Rows are points. Each copy is the shape, with its points in the same order, turned, moved and blurred by noise. Is it also mirrored, or only turned?

Shape (7 x 3):
[[ 0.86  2.06 -0.59]
 [ 0.67  3.54  0.00]
 [-0.26 -2.71 -0.98]
 [ 1.27 -1.50 -0.62]
 [ 0.66  0.93  1.29]
 [-0.09 -1.91 -0.48]
 [-0.70 -1.08 -0.69]]
Copy 1 (7 x 3):
[[-0.22 -1.27  1.35]
 [-0.99 -0.51  2.81]
 [ 2.31 -1.29 -2.77]
 [ 2.33 -1.99 -0.50]
 [ 1.45  0.17  1.44]
 [ 2.15 -1.05 -1.75]
 [ 0.97 -0.42 -1.41]]
Copy 1 is: mirrored
Copy 2 (7 x 3):
[[ 1.98  1.00 -1.14]
 [ 2.05  2.13 -2.07]
 [-1.01 -1.89  1.98]
 [ 0.73 -2.18  0.51]
 [ 0.33 -0.01 -2.08]
 [-0.84 -1.47  1.12]
 [-0.48 -0.52  0.86]]
Copy 2 is: mirrored
Copy 3 (7 x 3):
[[ 1.69  0.03 -1.79]
 [ 2.31  1.00 -2.66]
 [-1.89 -2.26  0.69]
 [-0.08 -1.45  1.07]
 [ 0.61  1.03 -0.19]
 [-1.38 -1.61  0.46]
 [-1.62 -1.20 -0.52]]
Copy 3 is: only turned
Copy 4 (7 x 3):
[[ 1.67  0.77  0.82]
 [ 1.64  2.36  0.64]
 [-0.39 -3.78  0.95]
 [ 1.20 -2.74  0.23]
 [ 0.52  0.20 -0.95]
 [-0.28 -2.85  0.44]
 [-0.46 -2.00  1.13]]
Copy 4 is: mirrored

Shape (9 x 4):
[[ 0.25  0.48 -2.91  0.00]
 [-1.25 -1.79 -0.54 -0.48]
 [ 2.53  0.42  0.52  1.70]
 [ 1.78  0.37 -2.13  1.90]
 [-0.39 -0.75 -3.38  1.10]
 [ 1.08  1.03 -0.91  1.33]
 [ 0.18  0.73  1.49 -1.24]
 [ 2.42  1.78 -1.59  1.86]
 [-0.25 -0.17 -0.36  1.74]]
Copy 1 (9 x 4):
[[ 2.44 -0.05 -1.51 -1.81]
 [ 1.94 -0.90  1.88 -0.68]
 [ 0.36 -0.02 -1.83  2.03]
 [ 2.61 -0.13 -2.33  0.53]
 [ 3.81 -0.47 -0.80 -1.17]
 [ 1.31  1.00 -1.56  0.45]
 [-1.35  0.30  0.51 -0.34]
 [ 1.40  1.11 -3.48  1.03]
 [ 2.21  0.67  0.00  1.02]]
Copy 1 is: mirrored
Copy 2 (9 x 4):
[[ 1.42  0.84 -1.13 -1.84]
 [-0.72 -0.51  1.44 -2.08]
 [ 2.44 -2.07 -0.12  1.25]
 [ 2.39 -1.18 -1.60 -0.78]
 [ 0.67 -0.50 -1.61 -2.86]
 [ 1.52 -0.59 -1.07  0.41]
 [ 0.21  0.65  2.03  1.36]
 [ 2.80 -0.61 -1.90  0.73]
 [-0.14 -1.53 -0.68 -0.31]]
Copy 2 is: only turned

Shape (11 x 6):
[[ 2.23  1.67  0.23 -1.60  1.25 -1.18]
 [ 0.15  1.39 -2.05 -0.21 -1.35  1.35]
 [-1.04 -1.30 -0.15  2.06  0.35  0.80]
 [ 0.28 -1.26  0.67  0.60 -1.57 -0.49]
 [-1.74  0.13 -2.03  0.46  1.75  0.91]
 [ 1.80 -2.47 -0.13  2.16 -0.61 -1.78]
 [ 1.03 -0.55  0.86 -0.58  0.13 -2.76]
 [-1.75  0.48  1.49 -1.05 -0.30 -2.23]
 [-2.28  1.22  2.65 -1.29  0.03 -0.12]
 [-1.26 -2.43 -1.80  1.05 -0.42  1.07]
 [-2.37  1.97  2.65  2.00 -0.95 -0.41]]
Copy 1 (11 x 6):
[[ 1.70  1.58 -0.22 -0.51 -2.99 -0.96]
 [-0.93  1.13  2.14  0.08 -1.87  1.84]
 [-1.22  0.64 -0.57  0.60  1.77  0.45]
 [ 0.91 -0.60  1.12  1.47  0.69 -0.16]
 [-2.87  1.21 -0.70 -0.07 -0.72  0.72]
 [ 1.69  0.41 -0.92  3.53  1.04  0.00]
 [ 1.32  0.19 -0.50  1.35 -0.93 -2.57]
 [-0.78 -0.43  0.92 -0.14 -0.53 -3.40]
 [-0.68  0.15  1.46 -1.96  0.24 -2.51]
 [-1.94 -0.99 -0.44  1.62  1.04  1.60]
 [-1.08  1.85  2.74 -0.63  2.46 -2.60]]
Copy 1 is: only turned
Copy 2 (11 x 6):
[[ 3.34  1.24 -0.83  0.03 -0.44 -0.56]
 [-0.83  2.16 -0.88 -1.04  0.88  0.88]
 [-1.52 -1.55 -0.88  1.35  0.49  1.36]
 [-0.08 -0.74  1.51  0.33 -0.46  1.31]
 [-1.19 -0.78 -2.46  0.17  1.70 -0.53]
 [ 0.18 -2.27  0.22  0.14 -2.84  1.85]
 [ 2.12 -0.90  1.13  0.17 -1.53 -0.80]
 [ 0.50 -0.18  2.10  1.23  0.33 -2.11]
 [ 0.70  0.31  1.89  2.53  2.43 -1.36]
 [-2.30 -1.89 -0.70 -0.59  0.86  1.51]
 [-1.24  1.08  1.59  4.27  0.10 -0.44]]
Copy 2 is: only turned
Copy 3 (11 x 6):
[[ 1.05  1.65  0.81 -1.63 -1.43 -2.85]
 [ 0.69  1.07 -2.47 -0.38 -1.04  0.71]
 [-1.73  0.06  0.87  1.67  0.68  1.34]
 [-1.08 -1.02  0.06  1.68 -0.09 -0.98]
 [-1.03  0.99  0.38 -1.74  0.78  1.99]
 [-1.89  1.62  0.18  2.78  1.38 -1.92]
 [-1.89  0.07  0.94  0.04 -0.63 -3.04]
 [-2.57 -1.60  1.10 -1.32 -1.97 -1.25]
 [-0.77 -2.78  1.77 -0.87 -2.48 -0.15]
 [-1.59 -0.10 -1.03  0.81  2.28  1.84]
 [-1.30 -1.25  2.10  1.56 -3.83  1.04]]
Copy 3 is: only turned

Shape (9 x 6):
[[-1.78  1.39  0.36 -3.29  0.38 -2.43]
 [ 1.14  0.92 -1.68 -1.19  0.90  1.96]
 [-0.68 -1.16 -1.23 -1.05  1.26  0.67]
 [ 1.02  1.24 -2.05 -0.91  1.31  1.40]
 [ 0.18 -2.08 -0.08  0.76 -1.37 -1.24]
 [ 1.67 -1.03 -1.31  1.54  1.13 -0.79]
 [-2.24  1.37  2.50 -1.27  0.33 -2.02]
 [-0.76 -0.33 -0.24  1.25 -1.15 -1.59]
 [ 2.60 -0.94 -0.48  0.59  0.24  0.22]]
Copy 1 (9 x 6):
[[ 2.35 -1.21  2.95 -0.23 -0.69 -2.46]
 [ 2.82  0.46 -1.67 -2.26  0.71  0.03]
 [ 1.80 -2.22 -1.49 -0.87 -0.03 -0.72]
 [ 3.06 -0.12 -1.49 -1.92  1.39  0.39]
 [-1.43 -1.20 -1.72  0.23 -0.24 -2.34]
 [-0.62 -1.14 -2.43 -0.88  2.43 -0.68]
 [ 0.36 -1.07  3.46  0.36 -0.91 -0.37]
 [-0.49 -0.18 -0.54  1.72  0.26 -1.20]
 [-0.62  0.03 -2.15 -1.85  1.69 -1.25]]
Copy 1 is: mirrored
Copy 2 (9 x 6):
[[-1.06 -4.63  0.62  0.72 -2.66 -0.59]
 [ 0.36 -0.21  1.53  2.05 -1.16  1.88]
 [ 0.80 -1.91  0.52 -0.45 -0.81  2.17]
 [ 0.01 -0.37  1.45  2.31 -0.84  2.07]
 [ 0.95 -0.97 -2.28 -1.12  0.16 -0.59]
 [-0.43 -0.29 -1.13  0.68  1.77  1.18]
 [-2.30 -3.23  0.88 -1.53 -1.80 -1.95]
 [-1.10 -0.68 -2.29 -0.48 -0.59 -0.54]
 [ 0.97  0.06 -0.11  0.70  1.44  0.33]]
Copy 2 is: mirrored
Copy 3 (9 x 6):
[[-0.75 -2.63 -1.16  0.39  2.07 -2.38]
 [ 0.56 -0.34 -3.14 -0.67  1.67  2.17]
 [-1.81 -1.41 -1.11 -0.27  0.05  1.75]
 [ 0.01 -0.31 -2.51 -0.40  2.08  2.36]
 [-1.75  1.40  0.21  1.50 -0.76 -0.35]
 [-1.56  1.67 -0.68  1.79  1.30  2.56]
 [-0.23 -1.40  1.92 -0.73  1.52 -2.33]
 [-2.16  1.62  0.52  0.39  0.81 -0.63]
 [ 0.11  1.96 -1.04  2.51  0.70  2.07]]
Copy 3 is: only turned

Shape (14 x 8):
[[ 1.78  1.62 -0.42  0.94  1.80 -2.01  1.90  0.86]
 [-0.06 -2.45 -2.57  0.19 -1.78 -0.67  3.45  2.17]
 [ 2.36  1.25  0.76 -0.72  1.61 -0.22  2.31  1.47]
 [ 0.41 -0.06  0.59  0.89  0.12  2.79 -1.64 -0.80]
 [-1.93 -1.02  0.72  0.98 -1.00  1.87  0.22 -1.20]
 [-1.87 -1.53 -1.74  0.49 -0.06  1.99  0.98  0.51]
 [-0.07  1.31  0.94 -0.68  1.22 -0.37 -0.60 -1.63]
 [ 1.91  0.00 -0.30 -0.27  0.83 -2.18 -0.37  2.59]
 [ 1.13  1.86  1.89  0.25 -0.36 -0.82  0.51  1.25]
 [-0.23 -0.44 -1.39  0.20 -2.08  2.30  0.01 -2.35]
 [-1.76 -2.31 -2.17  1.10 -1.35  0.46  1.39  1.61]
 [-1.01 -2.15  0.49 -0.87 -0.49  2.08 -0.37 -1.38]
 [ 2.27  0.78  0.08  1.20  1.48 -1.71  1.65  1.88]
 [-0.32 -2.78  0.69  1.35 -0.86  1.57 -0.18 -2.10]]
Copy 1 (14 x 8):
[[-2.26 -0.83  0.11  1.69  2.10  1.77  1.21 -0.59]
 [ 0.47 -2.01 -3.28  2.42 -0.75  0.48  0.36  2.24]
 [-0.55  0.16 -0.98  2.32  2.25  0.85  2.32 -2.27]
 [ 1.08  4.12  0.09  0.72 -0.17 -0.39 -1.30 -0.89]
 [ 1.28  2.13  0.45  0.59 -2.67  1.05 -0.77  0.77]
 [ 0.10  1.04 -1.61  2.53 -3.10  0.10 -1.24  0.03]
 [-0.62  1.56  0.70 -0.77 -0.21  1.39  0.28 -2.37]
 [-1.57 -1.34 -1.13  0.77  2.59 -0.41 -0.73 -0.91]
 [ 0.05  0.08  1.59  0.56  1.53 -0.34  1.63 -0.27]
 [ 0.83  3.64 -1.68 -0.44 -2.13  0.74  0.17  1.31]
 [ 0.37 -0.44 -1.83  2.38 -2.67 -0.25 -1.13  1.83]
 [ 2.64  2.25 -1.08 -0.28 -2.10  0.66 -1.26 -0.53]
 [-1.46 -0.58 -0.06  2.56  2.83  1.08  0.51 -0.26]
 [ 2.30  2.52 -0.33  0.44 -1.28  1.85 -2.02  1.20]]
Copy 1 is: mirrored
Copy 2 (14 x 8):
[[ 3.31  0.40 -0.35 -0.99  1.08 -0.06 -0.36  2.15]
 [-2.25  0.15 -3.41 -1.99 -0.53  1.97 -0.25  2.61]
 [ 0.99  0.85  1.22 -1.59  1.28 -1.06 -1.60  2.26]
 [-0.62 -0.33 -0.15  1.25 -1.44 -3.26 -1.25 -1.20]
 [-2.31  0.53 -0.31  1.91 -2.08 -0.19  0.53 -0.93]
 [-2.77 -1.27 -2.03  0.97 -0.29  0.71 -0.84 -1.00]
 [ 1.00  0.38  1.55 -0.27 -0.45 -1.22  0.18 -1.76]
 [ 2.34  0.72 -0.62 -2.52 -0.93  0.02 -2.76  0.96]
 [ 1.67  2.73  0.65  0.14 -0.14 -0.88 -1.32  0.85]
 [-2.38  0.41 -1.65  0.64 -0.92 -2.35  1.62 -1.43]
 [-1.75 -0.58 -3.04  0.26 -1.45  1.55 -0.68  0.10]
 [-2.95 -0.73  0.22 -0.30 -1.98 -1.47 -0.23 -1.38]
 [ 2.71  0.36  0.00 -1.10  0.16 -0.23 -1.39  2.17]
 [-1.78 -1.40 -0.33  1.00 -3.32 -1.49  1.09 -0.30]]
Copy 2 is: mirrored
Copy 3 (14 x 8):
[[-0.70  2.26 -1.43 -2.23  1.68 -2.46 -0.57 -0.02]
 [ 0.53 -0.74 -3.75  0.12 -2.74 -2.03 -1.23  1.19]
 [-0.04  2.24 -1.23 -2.20  0.41 -1.15  1.34  1.80]
 [-0.90  0.52  0.55  1.84  1.54  1.84  1.44  0.44]
 [-0.88 -0.49  0.65  2.66 -1.10 -0.17  1.61 -0.52]
 [-2.21 -0.90 -1.93  1.93 -1.05  0.32 -0.06  0.28]
 [-0.69  1.05  1.67 -0.91  0.57  0.58  1.23 -1.29]
 [ 0.26  1.71 -0.91 -1.78  0.55 -0.15 -2.71  1.35]
 [ 0.28  3.22  0.79 -0.57  0.48 -0.53 -0.02  0.68]
 [ 0.42 -0.37 -1.52  2.97 -0.31  1.01  2.09 -1.46]
 [-0.87 -0.75 -2.94  2.30 -2.05 -0.67 -1.48  0.80]
 [-0.11 -2.12  0.45  1.65 -1.02  1.16  1.16  0.34]
 [ 0.12  2.06 -1.38 -2.03  1.56 -2.34 -0.91  1.22]
 [ 0.58 -1.90  0.58  2.89  0.39 -0.11  1.12 -0.06]]
Copy 3 is: only turned

Shape (13 x 9):
[[ 2.28 -1.04  2.03  0.38  1.92  0.12  2.57  0.52 -1.32]
 [ 2.34  3.04  0.57  1.04 -1.99  1.40 -0.72 -2.39 -0.07]
 [ 1.17  1.80 -0.67  1.80 -0.53  0.10  0.34  1.23 -0.06]
 [ 0.58  0.26  0.44  0.41 -1.68 -0.72 -1.64  0.34 -1.76]
 [-0.51  1.54 -1.46  0.10 -1.85  0.25 -0.73  1.54 -1.19]
 [-0.76  1.29  1.13 -0.81  1.69  2.38  0.35  1.23  1.22]
 [-0.26 -1.80 -2.12  0.74  1.43 -1.87  0.93 -2.53  2.36]
 [-1.00  0.48 -0.61 -1.85  1.07  1.99 -1.66 -1.57 -1.65]
 [ 2.00  0.87 -0.91 -0.43 -1.67 -0.99 -1.06 -1.67  1.55]
 [-1.50 -0.19 -1.79  2.75 -1.75  1.67 -1.20 -2.42 -0.29]
 [ 0.53  0.12 -0.96 -0.07 -1.97  0.31  1.06 -0.66  1.66]
 [-0.80  2.48  0.94 -1.71  0.87 -0.53  2.20  1.28  0.76]
 [ 2.81 -1.66  0.15  0.16  2.05  0.34  2.06 -0.28 -1.90]]
Copy 1 (13 x 9):
[[-2.20 -1.36 -2.03 -2.44 -1.17  0.17 -0.44  1.00 -0.42]
 [-0.80  1.46  0.76 -1.20  3.30 -3.21  1.07  3.48 -0.42]
 [ 0.01 -1.35  0.65 -0.13  1.19 -0.72 -0.90  2.82 -0.43]
 [-1.89  0.93  0.90  0.16  2.21 -0.08 -0.78  0.46 -1.35]
 [-1.29 -0.30  2.21  2.43  1.27 -0.38 -0.99  1.71 -0.35]
 [ 0.76  0.82 -1.68  1.63 -1.71 -0.91 -0.78  2.40  0.26]
 [ 1.37 -0.65  1.20 -1.14 -1.08 -0.18  3.58 -1.15  0.07]
 [-2.21  1.83 -1.36  2.93  0.40 -0.64  1.99  1.05  0.35]
 [-0.05  1.70  2.53 -1.04  0.72 -1.05  1.60  1.48 -1.43]
 [ 0.66 -0.79  0.28  1.87  3.17 -3.04  2.17 -0.73 -0.72]
 [ 0.29  0.30  2.20  0.09 -0.67 -2.67  0.69  0.72 -0.70]
 [-0.25  0.37  0.68  0.17 -2.20  0.01 -1.31  2.63  2.28]
 [-3.18 -1.79 -1.71 -2.18 -0.94  0.21  1.35  1.18 -1.00]]
Copy 1 is: mirrored
Copy 2 (13 x 9):
[[ 1.00  2.96  1.46 -0.64  1.50  1.25 -0.09  2.93 -2.34]
 [-0.73 -1.91  0.02  0.46  2.92 -2.72  0.31 -0.16 -2.05]
 [ 0.86  0.68 -1.91  1.16  0.48 -1.42  0.99  0.63 -1.44]
 [-2.17  0.07 -1.94 -0.62  0.31  0.01  0.83  0.07 -0.59]
 [-0.86 -0.40 -1.98  1.26 -0.98 -1.44  1.76  0.83  0.00]
 [-0.55  1.19  0.99  3.27  0.34 -0.73 -1.86  2.88 -0.24]
 [ 3.56 -0.24  1.28 -0.86  0.02  0.69  0.17 -0.04  2.93]
 [-2.72  0.55  2.42  1.21 -0.97 -1.53  0.75  0.50  1.20]
 [ 0.70 -1.75 -0.54 -1.73  0.74 -2.14 -0.79  0.66  0.39]
 [-0.02 -1.73  0.04  2.26 -0.40  0.61  1.54 -2.43  0.23]
 [ 1.71 -1.93 -0.26  0.15 -0.02 -0.63  0.53  1.74 -0.16]
 [ 0.38  1.29 -0.49  1.50  2.08 -1.12  0.53  4.79  1.03]
 [ 0.54  2.72  2.48 -1.58  0.44  0.44  1.16  1.63 -1.92]]
Copy 2 is: only turned
